Rows are points. The points of each table are mixes of a few directions, plus a little noise. How many directions does each table use, and how many do they share? Where both have some left over, give the other angles between the two spaces (their principal angles), to ten degrees, smallest first.

First (4 x 3):
[[ -5   5   9]
 [-19  32  53]
 [  6  -9 -16]
 [ 19 -28 -50]]
Second:
[[ -3  -1  -1]
 [ 54  22  21]
 [  8   3   3]
 [-59 -23 -22]]
Directions: first 1, second 1, shared 0; angles 80

First:
[[ 29  42  19   3 -14  44 -43 -48]
 [ -9  -8  15  -5  -5  -9  -7  45]
 [  9  10 -12   4   5  12   6 -45]
 [ 20  26  -6   6   0  27 -11 -61]
 [-17 -26   4  -5   1 -25  11  55]
 [ 11  19  33  -3 -19  22 -43  24]
 [  1  -2 -19   3   9  -4  19 -29]
 [  0  -1  -7   1   4  -1   8 -10]
 [ -8 -14 -37   6  19 -16  45 -41]
 [-36 -47  11 -10   0 -48  17 109]]
Second, 8 rows:
[[ 25  38  -6 -22  19 -19 -32  12]
 [-18 -38  41  30 -23  27 -25  22]
 [-29 -16   1 -14 -17 -11  32  54]
 [ 11  57 -27 -23   7  12 -19 -31]
 [-34 -72  17  47   3   3  -1   7]
 [ 37  25 -13   6  11  15   3 -82]
 [ -4  11 -22  -7   9  -7  11 -14]
 [  9  -6   9 -16  -8 -20  30  30]]
Directions: first 2, second 5, shared 2

First (9 x 11):
[[  22  -14   67   41    8  -30   12   55    8  -10  -10]
 [  33   -8  -25  -18   31    8  -26    6   15   26   34]
 [ -11   20 -110   21  -46  -24   18    6    5  -40  -31]
 [ -66   14    4  -30  -26   35   15  -75  -32   -9  -22]
 [  -9    1   57    8  -10   -1    6    6   -9   -1   -9]
 [  -3    0  -45    8   -5   -7    8    0    3  -16  -10]
 [  19    1   12   10   -1  -11   -6   27    6    3    6]
 [ -13  -19    8  -18   39   19    4  -34   -1    3    6]
 [  28    5   31  -22   10   13  -33   11    3   40   37]]
Second, 10 rows:
[[ 23 -34  22 -26  87  16  -6 -33  -2  30  34]
 [ 31   3   2  -8  29 -12   1 -17 -25  25  18]
 [-53 -20 -10  -6 -43  59 -44  57  98 -32  -3]
 [ -5  24  11  22 -30 -31  31 -10 -42 -12 -27]
 [-14 -19  28  -4   9  21 -11  14  28  -3   4]
 [-12  38 -33 -14 -55   4  -7 -20 -23   7  -5]
 [-28   4  -5   0 -21   6   9 -12  -3 -16 -18]
 [ 20  17  14  14 -12 -26   9   5 -29   7  -3]
 [ -1  20   7  -8 -26   3  -8  -4 -13  11   3]
 [ 37 -34 -38  30  65 -37  26  17  11 -18  -2]]
Directions: first 4, second 5, shared 4

First:
[[   1   -5   -8   -6    4   14  -11    6  -10    2   -3    2    4    9
     3   -5    7  -18]
 [   1   -3   -4   -2    2    5   -4    3   -4    1   -1    0    1    4
     1   -2    3   -8]
 [   0    3    5    3   -2   -9    6   -4    6   -1    2   -1   -1   -5
    -2    2   -5   10]
 [   0    7   11    7   -5  -19   13   -9   13   -2    4   -3   -3  -12
    -4    8  -11   25]
 [   1    0   -1    0    1    1   -1    0    0    0    0    0    0    0
     0   -1    0   -2]
 [   2  -34  -55  -36   26   93  -66   40  -62   12  -25   16   19   60
    20  -35   54 -121]
 [   0    2    4    2   -2   -6    5   -2    4   -1    2   -1   -1   -4
    -1    2   -3    8]
 [   0    6   10    7   -5  -18   13   -8   12   -3    6   -3   -4  -11
    -4    8  -10   24]
 [   0    4    7    5   -4  -13    9   -5    8   -2    3   -2   -2   -8
    -3    5   -7   15]
 [   0   18   30   19  -14  -50   35  -22   33   -7   13   -8  -11  -33
   -11   19  -29   65]]
Second, 11 rows:
[[ 21   8  -2 -17 -10   5 -24  22 -29   1  -7  -5   1 -17  -1   2  12 -10]
 [ -6   2  38   1  11  12  17  12   0  -8 -49  -8  18   1 -14   4 -10 -21]
 [  6  28 -58 -23  -6   1 -24 -23  24  14   6  -2  -6   5  -8  16 -10   3]
 [-35   8 -20  11   0  -8  15 -37  48   6 -10  11  -3  14 -12   4 -28   5]
 [ 39 -28  24  10  23   6  12  25 -36 -14  52 -17  -1  14  30  -5  38  18]
 [-30  14   0   4  15   6  27 -28  49   2 -43   0  13  20 -22  11 -33  -9]
 [ -7  -6  -1   9  10  -1  14 -13  16  -1  11   0  -1  14   3   1  -4   9]
 [ 16 -18  29   5  -7  -2  -6  29 -42  -8  12   1  -3 -18  14 -13  22  -1]
 [  5   6  12 -15 -33  -4 -34  29 -41   4 -29  10  -2 -41  -7  -9   6 -22]
 [-37   4 -12  13  -5 -11  13 -32  39   7 -12  14  -4   7 -12  -2 -26   4]
 [ 30 -20  -8   6   1  -7 -10  14 -31  -3  66  -3 -15   1  30  -9  34  25]]
Directions: first 1, second 4, shared 0; angles 60

First, 11 rows:
[[  23   33   11    9   21   -8   25   -6   11    6    7    0  -14   -4
     6  -11  -32    0    2   -2   23   21    5  -14  -40  -11  -19   -2
   -30    6   13   65]
 [ -39   11    5   -2   49   29   11  -18  -12  -51  -14    1   25   63
    39   14    4   49  -15   47  -78  -36  -32 -112  -15  -19   43   10
    48  -36  -11  -65]
 [ -34   -2   25  -33  -65  -28  -38   19  -13    3   15   44   -9  -53
    17  -47    6  -39   16    4  -30  -14   33   89   15    7   21  -18
    -4   44  -20   74]
 [  27    7  -16   23   44   16   28  -13   11    2   -9  -29    4   33
   -12   29   -9   23   -9   -3   24   14  -19  -58  -14   -5  -17    9
    -3  -26   16  -37]
 [  19   34   13    6   19   -9   24   -6   10    4    7    3  -16   -6
     9  -14  -34   -2    2   -1   19   18    6  -13  -39  -13  -16   -3
   -30    8   12   71]
 [ -25  -56  -19  -14  -52    3  -47   20  -16    5   -6    3   15  -16
   -21   11   53  -16    4   -9  -14  -24    4   65   69   26   19    1
    35    4  -19  -82]
 [  17  -28  -22    9   -6    7   -6    4    3   18   -7  -21    4    1
   -31   24   20   -3   -1  -20   32    8   -4   20   27   14  -14    6
     3   -7    5  -53]
 [ -22   25   21  -11    8   -3    5   -5   -4  -23    5   20   -1    6
    30  -21  -17    6    0   24  -39  -14    0  -26  -24  -13   18   -5
     5    4   -6   41]
 [  15   11    7    2  -12  -13    4    3    6   16    8    4  -15  -25
    -5  -13  -15  -17    7  -12   26   16   14   32  -13   -1  -16   -5
   -26   18    5   55]
 [   5   24   10    4   21   -1   18   -7    3   -8    1    2   -5    9
    14   -6  -24    8   -2    9   -4    5   -1  -30  -28  -11   -2    0
    -9   -2    5   35]
 [  15  -57  -37    9  -26   10  -24   12    0   28  -12  -28   10   -6
   -48   38   45   -8    0  -31   41    3   -4   47   59   27  -15    7
    14  -10    2 -100]]
Second (11 x 32):
[[ 19  15 -11  37 -15  15 -47 -23  41 -34  -8 -35  61  -3  34   7 -60   9
    3  20   3  31 -16 -83 -58   5 -59  31 -31 -37 -33  53]
 [-22 -20  14   1  -9 -25   7  17 -20  15  15   7 -29 -29 -14  19  15 -30
    3 -10   8 -22  32  68  36   2  37  -6  -4  44  18 -10]
 [ -2 -16  38  23 -48 -60 -30  18 -44  19  31   1 -14 -45  -3  77  17 -55
   11 -33  26 -39  70 121  24  30  11  12 -36 111  24 -17]
 [ -3  10 -13  14 -10  28 -24 -10  32 -24  -7 -19  35   3  14  -9 -45  21
    6  30  -8  17 -26 -75 -36  -2 -20  14 -12 -46 -21  28]
 [ -6  20 -12 -30  -3  39  12   5  -9   0  -5  14   2  35  -6 -20  11  47
    3  21 -26  -8 -36 -40  -7  -4  16 -15  22 -34   6 -39]
 [ 19   5  -9  -8  32   6  19 -13  14  -3 -14   1  -1  18   2 -25  11   6
  -11 -12   0  22 -14 -23  -3 -13 -18  -4  16 -28  -8   9]
 [-35 -29  15  14 -15 -32  -2  15  -6  11  16  -4 -27 -48 -10  21  -8 -43
    6  -1  15 -19  38  64  36   2  40   2 -17  44   8  13]
 [ 35 -18   2  19  52 -43  21 -21  19   2 -12  -8 -12 -17   7 -12  15 -47
  -24 -48  31  35  23  31  11 -14 -39   6   1   8 -12  51]
 [  4  12  -5 -28   5  20  17   3 -16   6  -4  17  -8  29  -8 -12  26  28
   -1   1 -15  -9 -18 -10   2   0  10 -16  21 -12  11 -37]
 [-13   7 -14 -18   6  29  10   2   7  -4  -7   6  -1  17  -6 -25  -6  29
    2  23 -19  -1 -30 -42  -4  -9  17 -10  17 -40  -2 -11]
 [  8  18  -8 -30   7  22  17   3 -18   8  -4  19  -7  35  -9 -13  30  34
   -1   2 -17  -7 -22 -15   0  -1   9 -16  23 -15  12 -41]]
Directions: first 3, second 4, shared 0; angles 40, 50, 70

First:
[[ -5 -28 -63  29  -3 -17  39 -18  12   4  16   4  37  10 -11  -5  12 -38
    3  19  22 -15 -57  24  -9  39 -53  10 -33 -33  28 -44]
 [  4  22  49 -23   2  13 -30  14  -9  -3 -13  -3 -28  -8   8   4  -9  30
   -2 -15 -17  12  44 -18   7 -30  41  -8  25  25 -21  34]
 [  8  46 102 -47   5  27 -62  30 -19  -6 -27  -6 -59 -16  18   9 -19  62
   -5 -31 -35  25  91 -38  14 -63  86 -16  52  53 -44  71]
 [ -5 -29 -64  30  -3 -17  39 -19  12   4  17   4  37  10 -11  -5  12 -39
    3  20  22 -16 -57  24  -9  40 -54  10 -33 -33  28 -45]
 [  4  25  55 -25   3  15 -34  16 -10  -3 -14  -3 -32  -9   9   5 -10  33
   -3 -17 -19  13  49 -21   8 -34  46  -9  28  29 -24  39]
 [ -5 -25 -56  26  -3 -15  34 -16  10   3  15   3  32   9 -10  -5  10 -34
    3  17  19 -14 -50  21  -8  35 -47   9 -29 -29  24 -39]
 [  2  12  27 -12   1   7 -16   8  -5  -2  -7  -2 -15  -4   5   2  -5  16
   -1  -8  -9   7  24 -10   4 -17  23  -4  14  14 -12  19]
 [  6  33  75 -34   4  20 -46  22 -14  -5 -19  -5 -43 -12  13   6 -14  45
   -3 -23 -25  18  67 -28  10 -46  63 -12  38  39 -32  52]
 [ -4 -22 -50  23  -2 -13  30 -14   9   3  13   3  29   8  -9  -4   9 -30
    2  15  17 -12 -44  19  -7  31 -42   8 -25 -26  22 -35]
 [ -3 -17 -38  18  -2 -10  23 -11   7   2  10   2  22   6  -7  -3   7 -23
    2  12  13  -9 -34  14  -5  24 -32   6 -20 -20  17 -27]
 [ -3 -16 -36  16  -2 -10  22 -10   7   2   9   2  21   6  -6  -3   7 -22
    2  11  12  -9 -32  13  -5  22 -30   6 -18 -18  15 -25]]
Second (11 x 32):
[[  11   -5   -7  -14  -33   51   28  -68   43   -7  -31   -8   19   -1
    15  -34   48  -58  -23   14  -69  -66  -34    2   -2   29    6    2
   -18   11   -1   29]
 [   7   -2   15   -2  -10   15    9  -18   21   -4  -17   -3    0    2
    12   -8   16  -17   -9    0  -25  -23    4   -8    5    4    0    1
    -5    4    3   21]
 [   6   -3    6   -3  -10   16   10  -22   18   -4  -14   -3    3    1
     8   -9   16  -18   -8    2  -24  -23   -3   -4    2    7    0    1
    -6    5    1   16]
 [  -5    2  -21   -3    1    0   -2   -2  -12    4   11    0    8   -2
   -10   -3   -1   -1    2    6    7    4  -20   12   -8    7    4    0
    -2   -2   -7  -18]
 [  34  -11   88    0  -36   56   38  -62   97  -24  -80   -9  -14    9
    56  -19   59  -59  -33  -10 -103  -91   53  -46   32    3   -6    2
   -14   19   26  107]
 [ -13    8   19   21   44  -70  -37   94  -55    8   38   10  -29    1
   -17   49  -66   79   30  -23   89   89   55   -8    7  -42   -9   -3
    24  -14    6  -31]
 [ -16    8  -33    5   26  -38  -24   47  -52   12   42    6   -1   -5
   -27   19  -39   43   20   -1   63   58  -10   17  -12  -11    1   -2
    11  -11   -9  -51]
 [  -9    2  -47   -9   -3    5    0  -13  -19    7   19   -1   18   -4
   -17  -13    2   -9    1   15    7    2  -45   23  -17   17    7    1
    -5   -2  -14  -33]
 [  -1    2    8    4    8  -13   -6   18   -7    1    4    2   -7    1
    -1   10  -11   15    5   -5   14   15   14   -5    2   -8   -3   -1
     5   -2    3   -2]
 [   3   -2   -1   -2   -6    9    6  -12    8   -2   -5   -1    4    0
     3   -6    9  -10   -4    2  -12  -12   -5    0    0    6    1    1
    -3    1   -1    4]
 [ -13    6  -27    4   21  -32  -19   39  -44   10   35    5   -1   -3
   -23   16  -31   35   17    0   52   48   -8   15  -10  -10    0   -1
     9   -9   -8  -42]]
Directions: first 1, second 2, shared 0; angles 50
